Each point is reached from the start by the listed moves, each made once or not at all, plus a little noise. Say if it took an odd or an even number of moves. Then give how often each move was made.

Moves:
(1): [  7  -9 -35 -28   6  12]
(2): [ 9 17  5  0 30 54]
(3): [-35 -38  38  16   1  -9]
Start: [-10  23  19 -31  22 -19]
Points:
[-42 -27  26 -45  29 -19] => even (1, 0, 1)
[-35  -5  33 -40  60  34] => odd (1, 1, 1)
[  1  13 -15 -54  22  -6] => odd (1, 0, 0)

Moves:
(1): [ -1 -11  23  44 -13 -18  -1 -10 -12]
(2): [ 21 -14   7  19  29  11 -27   6 -14]
(3): [  2   7   7  -4  -6 -25  28 -20  12]
(4): [ 19  17  -3   4 -15 -17   2  18 -15]
(5): [-44 -28 -19   2  28   9  26   2   8]
(6): [-20 -18  29 -12  -1 -18  -2   4 -22]
(7): [  2 -23  17 -23 -26 -14  -6   8   2]
(8): [-10 -16 -13 -24 -30 -10 -37 -26  20]
Start: [  2  12   0 -18  -1  -8  -5  11  -2]
Points:
[  3 -44  52 -31  -1 -28 -43  29 -39] => odd (0, 1, 0, 0, 0, 1, 1, 0)
[ 13  19  -6 -46 -49 -60 -13 -17  13] => odd (0, 0, 1, 1, 0, 0, 0, 1)
[  3 -29   4 -20   9 -41  15  25 -10] => odd (0, 1, 1, 1, 1, 0, 1, 0)

Moves:
(1): [ -2   3 -10   5  12   7  -2  -5  -7   2  -2   0   5  -1  -7]
(2): [-4 -2  3  2 -3 -5 -2 -1  2 -8 -5 -8 -1  1 -4]
(3): [ 0 -5  1 -1 -2  1  0  2  6  3  0  2  4  5 -6]
(4): [ 1  2  8 -4 -7  3 -2 -4 -6 11 -5  2 -6  2  6]
(5): [-5 -3 -4  0  3  0  0 -1 -1 -1 -1 -1 -8 -2 -3]
(6): [  6  10  -2 -11   1   5  10  -1  -5   7  -8  -1  -2  -3  -3]
(7): [ 11 -10   5 -13   9   3  -5   7  -7  -8 -13  -2   0  14   3]
(8): [ -4  -3  -9  -2 -14   3   3   4  10  -5  -1   3  10 -12  -9]
(9): [ 10  -3  -6   5 -13  -3  -3   3  10  -4  -3  -1   1   1  -9]
(10): [  8   0   4  -1   5  -5 -10  18   2  -3 -10  -9   1  -7  -6]
(11): [ 7 -4  5  4  6 -1  8 -9 -1  6 -4  3  6 -1  3]
(12): [ -2   3  -2  -1   4  -5  -5  -2  -1   5 -11   3  -3   3   8]
(13): [  3  -6 -14  -1   5   7  -6   1  -1   1  -2 -12   1  -2   4]
(14): [-2  8  5  1 -1  9 -4 -7 10 -9 -5 -2  1 -3  0]
Start: [-1  1 12  5  4 10  0  2 -5 -6  2  1 -2  3  1]
Points:
[ 21  -3   7   1 -11   0   1  16  18  -4 -38  -8  15 -11 -25] => even (0, 1, 1, 0, 0, 1, 0, 1, 1, 1, 1, 1, 0, 0)
[ 34 -14  -4 -13   8  21 -14  15  -3   3 -60 -20  15   3 -19] => even (1, 1, 1, 1, 0, 1, 1, 1, 1, 1, 1, 1, 1, 0)
[  9 -14 -17  -9  28  22 -25  23 -10 -14 -37 -17   6  -4  -9] => odd (1, 0, 0, 0, 1, 0, 1, 1, 0, 1, 0, 1, 1, 0)
[  5   6  18  11   2  21  -9  -2   5 -11 -29 -11  16 -18 -16] => odd (1, 1, 0, 1, 0, 0, 0, 1, 0, 1, 1, 0, 0, 1)

Moves:
(1): [ 3 -2  9  5  4 -6 -1 -4  0  0 -1  5 -3  4  1  6 -8  3 -9  6 -3 -3  6 -5
 -8]
(2): [ -6  16 -10  -6   1   2  -2  -1   8   0   2  -5  -2  -7  -3   1   7   6
  -1   9   2   2  13   2   2]
(3): [ -3   4   1  -5 -11   3 -10   8   0   5  21  -1   2 -17  -3   9  -2  -5
  15 -15   4  -4  -8   2 -11]
(4): [ -6   4 -25  13   2   1   4  -4  -3  16  -1 -15  -6  -2  -7   6   2   4
  -8   5  -1  -3 -12   7   2]
(5): [  1  -3   8   2  -8   6  -2   3  -4  -3 -14  -4 -19  -1  -6  -7   7  -2
  -1   9  -1  -6  -2  -4  -1]
(6): [ -3  -3  14   9  -5 -10  -2   6   8   2   1   3 -11  -5  -2  -3 -14   9
  -1  -4  -8  15   5   1  -7]
(7): [  4  -2  11  10 -10  -3  -1 -21  -1   3  -3   1   0   5   0  27 -21  -1
  -1   1  -2  12   0  -9   2]
(8): [  2  -7   6   0   0   7  -2  -1   7  -2   3   0   4   2  -7  -3   0 -10
  -1 -10   5   2  -4  -1  -4]
(9): [-11   1  13  -8  -3  -6  11   0  17  10  12   3   7   5   2  -7  -9  -5
   8  -5  -6   0  -6  -1  -1]
(10): [  2   0 -14 -13  -7  -3   5   4  -2   5  -6  -4   3   4   0   0   0  -3
   1   6  -3   4   1   7  -2]
(11): [ -6   5  -7  -6   4   1   0  -2   0  -3   3  -3   9 -12  -7   3   5   2
  -7  -2   3   1  -7  -4   6]
(12): [  3  -8   7  -1   4  11   3   2   5 -11  -3  -1   0   0  -8   7   3   1
   4  -6   6  -6  -8  -2   0]
(13): [-16   2   3  -9  10  20  -5   7   2  -4 -12   6  -1   3  -1   1  19  -3
  -8  14  -5  -1   0   8  -1]
(14): [-10  -8  -4 -14 -11  -4   1   3  12  -3 -11  -5   1   3   4 -10   4 -11
  -3  -5 -16  -9  -3  12  11]
(15): [ 7  7  5  1 -7 -3 -5 -1  4 10 -9  7  8  4  0  3 12 15  4 -3 -1 10 -8  2
 -3]
(16): [  6  -5   1   5  -4   6  -1   1   0  -3   5   2   3 -11  -2   4   1   5
   2   7   2  -1   3  -3  -3]
(17): [13  1  9  8  6 -8 -6  2  6  3 -1  2 -5  1  4  2 -9 -5  4  2 -2  2 -1  1
  1]
(18): [ -1  11 -12  -6  -5   8   6   3   7  -4   3   3   4   1   0  -8  -4  -6
  -1  -4 -13   4  12  -3  -9]
(19): [  1 -11  -2   0  11  -5  11   1   4   3   1  13  -7   9   9  -5   3   1
  -1   0  -9  -2  13 -12   0]
(20): [ -2   9  -3  16  11  -3  -9 -13  -5 -11   4  -9  -7  -7   5   3  13   4
   0   0  11   8 -17  10  -7]
(21): [ -6  -6   4   0  16   5  -7 -16  -6   0  15  -9  -2  -9 -15   5   1   9
  17  -2 -10  -2  -9   0  12]
(22): [ -6  -6 -10  -2   7  -5  -4  -3   3  -1  -6   5   4   9  -1  -9  -1  -2
   3   5   2  -1   6  -6  -1]
(23): [ 0  5 -1  4 -7 -3  2  5 -7 -3  3 11  1 -8 -8  9  4  1  7 -2  0  8  8  5
 -4]
(24): [ -6  10   0  -3  -6   0   1   0  -8   6  -8 -14   4  -9  -2   5   5   1
   4  -1   0   6   1   1  -2]
Start: [-18   3  11  -3 -15  -4  10   7  -2   9   5  13 -10 -15   3  10   3  -8
   4   2  -5  -6   0   0  -5]
Points:
[-25  19  11  12 -17 -25   9 -23   0  11   4   1 -20 -45   1  54  -7  20
  -8  23 -10  36  18 -11 -24] => even (1, 1, 0, 0, 0, 1, 1, 0, 0, 1, 1, 0, 0, 0, 0, 1, 0, 0, 1, 1, 0, 0, 0, 1)
[  9   6  33  28  -9 -19 -14 -42  -6  17   7   7 -13 -24  -3  60  -7  18
  22  18 -11  24 -25   2 -12] => even (1, 0, 0, 0, 0, 0, 1, 0, 0, 1, 0, 0, 0, 0, 1, 1, 1, 0, 0, 1, 1, 0, 0, 0)
[-36 -14  35  29  -2  -1 -14 -13  -2  37   3   8 -52 -38 -22  52 -16   5
  23  28 -36   7   2 -18 -21] => odd (1, 0, 1, 1, 1, 1, 1, 0, 0, 0, 0, 0, 1, 0, 0, 1, 1, 0, 1, 0, 1, 1, 0, 1)
[-26 -12  17  -8 -52 -17   8  27  45  40  -8   8 -24 -25 -16   5  -4  -7
  32  -2 -27  -4 -33  14 -21] => even (0, 0, 1, 1, 1, 1, 0, 0, 1, 1, 0, 1, 0, 1, 1, 1, 1, 0, 0, 0, 0, 1, 0, 0)
[-24  21  -7  18   2   4   4  15  33  10 -32  31 -46  -8 -21  13  36   7
  -4  30 -22  29  13   9 -46] => even (1, 1, 0, 1, 1, 1, 0, 1, 0, 1, 0, 1, 1, 0, 1, 0, 1, 1, 1, 1, 0, 1, 1, 0)
